Each row is a point. The window is the flat piece filled in between its corners: a triangle in 3 columns, a solid with four corners in 4, and so on. A path goes straight from each point to the next, and from the last back to the first. After which points does the path pass through the window?

Window, 4 rows:
[[ 11 -33 -11 -42]
 [-18  17  -4  76]
 [ 38 -15  30   6]
 [-13 -76  -9 -31]]
Path:
(1): [ 27 -10 -60  12]
(2): [  2 -34 -33  23]
(3): [-33 -26   7  -1]
(4): [-26 -64  45 -54]
(5): [ 27 -47  -4 -17]
(6): [ 31 -54 -42  -1]
(7): [-20 -38  -9 -34]
(8): [-34   6  29  20]
(9): [27 -4 -6 57]
(10): [ 29 -38 -26  10]
(11): [-24 -20  44  22]
(12): [-26  13  23 -26]
(13): [ 25 -53 -20 -23]
(14): [ 33 -23 -36 -18]
(15): [ -9 -34  60 -33]
(16): [-36 -31  70  38]
Through the window after points: 8, 12, 14, 16

Window, 8 rows:
[[ 43 -28 -37 -23  55  35 -53 -25]
 [ 11  26  53 -64 -83 -26 -27  59]
 [ 27  28 -19  -8  40 -23  11  16]
 [-48 -46 -27  19  -4  24  65  20]
 [-41  11 -23 -13  25  -1 -37  36]
 [  6  -7 -44  56  -7 -19 -22  -8]
 [104 -24  52 -29  64 -17 -62  30]
 [-33  11   6  29 -15  35  20   7]]
Path:
(1): [  1 -33   4   6  44  -3 -68 -60]
(2): [-41 -29  -1   9  44 -13  11 -56]
(3): [ 30  17 -58  46   4  18 -23  54]
(4): [ 10   7 -42  17 -34  46 -34  61]
(5): [-27   6  27  16   5   9  25 -12]
(6): [-34 -10  56 -31  -7 -47  10   5]
(7): [ 11  12 -16   6 -24   7  -5  56]
(8): [34 -1 -7  8 -8 28  2 45]
(9): [-17 -18  36 -12  28 -17 -17 -39]
(10): [-27 -34  -9   6   3 -12  26 -20]
(11): [  1 -15 -36  26   5  50  19  79]
(12): [ 52 -20 -44 -28  43  17 -36  12]
Through the window after points: 4, 10

Window:
[[ 25  21  61 -18 -46 -22 -21   1 -11]
 [-49  18 -21  21  71 -15 -14 -16 -32]
 [-19 -30 -12 -18  68 -26  29   8 -59]
 [-29 -27 -32 -43  46  -3 -32 -36 -50]
 [ 48  22  17  -4  25  44  14  10  88]
 [ 22   7 -12  18 -40  40   9  37  50]
 [-53  13 -43 -48  49 -47  16 -13 -20]
 [ -5  23  46  -6 -24  76  35   9  58]
 [ 30   3   9  30 -22  39  51 -36  74]]
Path:
(1): [-52 -30  77  11 -19 -22  39  -3  50]
(2): [ -4   3   5  13  13 -20 -12   5  39]
(3): [ 10  33  -5 -32 -19  66  31   6 -46]
(4): [ 44  48   1  14 -36  34   7  -3 -17]
(5): [-35 -32  31 -17  35   2  33 -12  63]
(6): [ -9  -4  29   2  23 -27   3  11  23]
(7): [ 23  45 -28  -3  -1  55  35 -12  -5]
(8): [ 30  42   0 -19  -6  74   5   4  18]
Through the window after points: 2, 4, 8
